Every row gives one point. Each copy is the shape, with its points in the same order, stretched, turned, moved and blurred by noise. Say if it was mirrored as well.
In the rows, zero is written as 128.

Shape:
[[108 145 147]
 [118 143 169]
 [ 87  93  40]
 [142 124 135]
 [ 60  93  83]
 [144  84 143]
 [151 124 199]
 [206 165 189]]
Copy 1 (8 x 3):
[[137 163 152]
 [147 136 164]
 [ 99 162  65]
 [166 116 136]
 [ 81 163 101]
 [157  84 129]
 [169  82 172]
 [224  91 167]]
Copy 1 is: only turned
Copy 2:
[[112 162 131]
 [107 151 108]
 [153 126 205]
 [141 149 121]
 [120 113 189]
 [139 105 114]
 [118 135  68]
 [139 175  53]]
Copy 2 is: mirrored

Shape (7 x 4):
[[ 70 171  74 151]
 [165  70 162 100]
 [126  93  98 116]
 [183 135 161  47]
 [135 127  72 139]
 [143 154 185 135]
 [125 156  94 170]]
Copy 1:
[[197 124  95  63]
 [ 88 127 189 113]
 [155 107 168  83]
 [151 150 179 173]
 [176  83 132  90]
 [ 93 178 119 123]
 [159 103  96  91]]
Copy 1 is: only turned
Copy 2, 7 rows:
[[133  67 139 133]
 [ 93 172  76 115]
 [ 96 111 108 110]
 [ 67 198 153 120]
 [119 101 119 102]
 [140 157 124 156]
 [151  98 126 122]]
Copy 2 is: mirrored
Copy 3, 7 rows:
[[200 113  67 168]
 [ 74 149 185  86]
 [126  97 144 100]
 [124 127 243 133]
 [191  98 124 107]
 [137 213 135 148]
 [207 147  88 128]]
Copy 3 is: mirrored

Shape:
[[178 141 147  99 156 168]
 [165 100 142 136 125  65]
 [136 165  91  83 105  99]
 [136 136  85 141  77  82]
 [ 85 108 153 166 109 114]
 [152  75 163  80 167 168]
 [170  91 116 152  74  76]
 [142 160 158  72 100 132]
 [149 139 121 162 130 128]]
Copy 1:
[[ 94 193 156 121 112 156]
 [ 86 116  99 171 135 162]
 [146  85 160 215 102 179]
 [125  70 174 216 139 146]
 [137 128 132 107 168 102]
 [ 91 177 117  79 126 192]
 [ 89 105 145 200 166 159]
 [153 145 129 170 126 174]
 [ 85 150 177 139 128 104]]
Copy 1 is: only turned
Copy 2 (9 x 6):
[[ 86 134 101 163 142 177]
 [ 81  85  78  91  91 130]
 [ 91  85 196 143 100 137]
 [104 106 177  77  89 142]
 [169 140 107  97 108  73]
 [ 56 143  77 158 157 109]
 [ 68 119 123  45  70 147]
 [103 112 164 166  64 126]
 [133 132 104 104 138 166]]
Copy 2 is: only turned
Copy 3, 9 rows:
[[124  73  73 124 175 159]
 [182 175 103 159 204 113]
 [133 147 106 200 111 191]
 [125 155 155 223 139 138]
 [105 178 155 117 113  65]
 [179  64  58  86 151  87]
 [156 141 126 217 199  77]
 [109 140  35 168 127 150]
 [104 127 158 145 167 143]]
Copy 3 is: mirrored
Copy 4, 9 rows:
[[ 95 154 138  82 111  80]
 [110 121 155  59 170 151]
 [ 56  76 146 114  79 151]
 [ 78  47 139 124 146 148]
 [165 144  66 157 152 156]
 [170 174 134  59 104  74]
 [104  49 139  67 187 131]
 [ 72 111  71  87  69 143]
 [105 127 140 134 163 112]]
Copy 4 is: mirrored

Shape (12 x 9):
[[121 109  86  75  93  78 120  73 143]
 [ 88 124 109 171  87 107 112  61 153]
 [147 135  66 117 148 122 102 130 178]
 [181 132 149  71 129 177 138 160  95]
 [126 202 177 111 122 107 162 119 122]
 [115 171  62 165 185  87 165 111  94]
 [ 80 182  89 118 134  93 136 121  82]
 [ 79 147 101 153 105 132 163 136 192]
 [179 144 156  74 153 156 193 144 134]
 [184  98 143 111 126  66 169 158 112]
 [ 82 128  88  76 173  84  89 107 131]
 [ 96 124 179  91 155 119 165  73 169]]
Copy 1, 12 rows:
[[126  83 118 133 140  72 136 150 131]
 [101  85 159  96 156 102  97 138 127]
 [170 117 133 130 159 101 135 115 167]
 [146 180 106 156 100 136 158 101 110]
 [134 112 162 184 119 151 123 127  87]
 [117 106 199 176 136 120 136 130 191]
 [112 124 199 164 155 105 159 137 135]
 [178 134 194 108 152 124  90 156 122]
 [169 153 115 173  80 158 141 128 114]
 [126 167  96 195 141 124 100 138 141]
 [139  91 135 143 170 110 189 163 145]
 [147  79 121 128 109 174 140 178  96]]
Copy 1 is: only turned
Copy 2 (12 x 9):
[[ 35 133  69 156 111 141 151 182  98]
 [153 145 102 128 170 120 114 217  31]
 [ 93 134  94 106 122 138  52 152 140]
 [ 72 152 168 169  52 149 141  59 171]
 [160 186 107 173 129 116 166 129 145]
 [169 182 145  77 141 141 116 249 184]
 [115 175 130 109 140  90 156 207 173]
 [186  85 104 138 197 122  84 173 122]
 [114 139 142 178  79 186 140  83 192]
 [141 126  99 122  79 154 196 101 132]
 [ 36 194  83  88 167 121 134 175 160]
 [122 171  94 164 189 175 161 135 115]]
Copy 2 is: only turned

Shape, 17 rows:
[[129 119  96 121 133  99 173 168  94 187 144]
 [138 112  89 143 116 165 117 122  99 130 122]
 [122 129 151  95 146 139 143 185 162  97 117]
 [159 116  76 142 131  85 163 194 131 203 129]
 [150 109  58 169 102 184 109 107 127  88 132]
 [142 139  98 139 106 122 184 181 123 163  98]
 [140 117 106 168  72 150 127 126 120  95 125]
 [102 167 156  75 147 126 139 143 162 132 113]
 [ 95 115 122 113 169 126 137 141 154  75  89]
 [121 134  90 183 126 161 110 138 104  91 135]
 [ 97  95  97 179  80 166  86 121 101  95  95]
 [125 158  93 152 122  77 175 159 132 156 148]
 [120 142  77 167 111 167  81 162 115 108 119]
 [144 128 170 116 153 110 100 137 149 101  97]
 [139 141 128 171 151 129 195 173 117 175 138]
 [101 117 178  85 149 106 153 182 166 113 152]
 [160 147 107 114 125  83 190 193  77 152 133]]
Copy 1:
[[119 165 138  92 117 151 152 129  85 120  99]
 [137 107 160 131 118 138 103 168 154 128 111]
 [145 127  94  70 116 110  82 122  96 134 146]
 [138 148 150  63 108 202 159 115  87 110 129]
 [188  68 158 134 102 138  96 185 183 104 127]
 [121 139 124  71 146 177 113 142  88  93 103]
 [146  67 128 124 141 132 111 189 163 109 131]
 [140 169 107 113 155 112  86 111  75 140 135]
 [151 146  98 114  95 130  76 168 101 100 155]
 [165  89 129 147  94 147 105 188 155 135 106]
 [132  81 146 138 125 145  94 246 189 132 127]
 [160 145 109 113 125 168 159 134  78 100 116]
 [170  84 149 124  99 155  98 200 148 158 115]
 [113 108 120 133 123 139  96 121 105 142 186]
 [117 168 106 100 130 185 125  94 111 120  75]
 [140 151  74  73 119  89 116 108  96 145 153]
 [100 126 120  86 113 137 149 122  36 108 103]]
Copy 1 is: mirrored
Copy 2 (17 x 11):
[[177 102 129 148  49  99 174 163 110  93 110]
 [138 139 170 144 127 126 137 165  96 165 113]
 [137  97 119 149 161 141 126  88 148 120 165]
 [176 119 146 172  45 124 152 179 140  53 101]
 [108 146 195 155 128 148 117 141 100 187  91]
 [150  72 123 177  70 140 124 186 134 114 142]
 [ 92 113 156 140 117 181 129 166  99 157  97]
 [154 109  72 105 136 129  85 103 143 132 160]
 [116 107 158 121 153 110 110  90 136 113 189]
 [140 124 179 144 106 162 135 149  75 157 123]
 [ 94 106 195 115 155 146 115 193  66 139 114]
 [155 103 105 134  16 153 135 146 114  84 106]
 [141 127 171 156 132 150  97 165  72 138 113]
 [118 172 131 115 169 173 121 116 151 111 166]
 [205  85 136 159  36 170 181 163 134 127 149]
 [147  89  99 111 135 137 163  69 146  84 141]
 [154 105 101 189  48 127 178 157 108 106 136]]
Copy 2 is: only turned
Copy 3 (17 x 11):
[[ 77 165 103 148 134 180  65 106 135 144  73]
 [173 137  78 101 106 141 138 155 136 108 113]
 [133 169 135 148 142 114 117  90 167 170 224]
 [ 98 164 113 180 124 229  41 124 112 189  83]
 [237 147 121  76  65 130 168 168 114 128 117]
 [119 143 125 141 146 204  64 111 165 180 120]
 [189 109 137 109  87 143 117 111 121 129 135]
 [ 70 153 123 123 180 147 150  96 161 150 187]
 [161 179 180 141 180 140 149 117 148 103 214]
 [192 131 144 110 101 106 131 175 154 107 138]
 [201 118 116 119  95 150 140 147 172  53 156]
 [ 80 150 181 135 130 184  76 107 115 168  81]
 [187 156 104 112  91 138 123 187 178 110 166]
 [138 124 129 161 175 120 118 140  93 137 231]
 [ 96 119 154 158 147 141  85 141 162 189  86]
 [ 86 165 151 173 139 108 105  40 166 154 200]
 [ 72 163 127 131 159 159   7  98 120 180 115]]
Copy 3 is: only turned
Copy 4, 17 rows:
[[130 173  91 121 115 169 187 130 180 149 116]
 [ 84 123 138 110 155 151 110 110 147 116  64]
 [128 150 131 169  89 111  92 129  84 116 149]
 [131 148  37 114  76 168 184 139 199 144  89]
 [ 69  98 120 146 178 152  63  87 170  91  35]
 [110 115  95 146  78 195 149 134 161 115 125]
 [ 93  92 119 172 144 170 105 113 122  63  57]
 [165 144 127 127 104 110 119 148  82 140 202]
 [153 129 153 161  97 106  86  85 128 122 115]
 [ 99 127 160 166 161 151  80 129 173  97  39]
 [ 90  85 165 126 130 157  91 110 147  42  25]
 [164 145  67 174 120 170 165 143 190 131 128]
 [104 129 138 121 136 159  64 149 164  83  43]
 [156 116 134 144 107  88 122 137  47 137  83]
 [ 96 138 132 180 112 145 174 156 187 148 134]
 [159 181 118 183  92  88 139 135  75 115 174]
 [138 178  91 162 109 208 166 141 134 158  98]]
Copy 4 is: mirrored
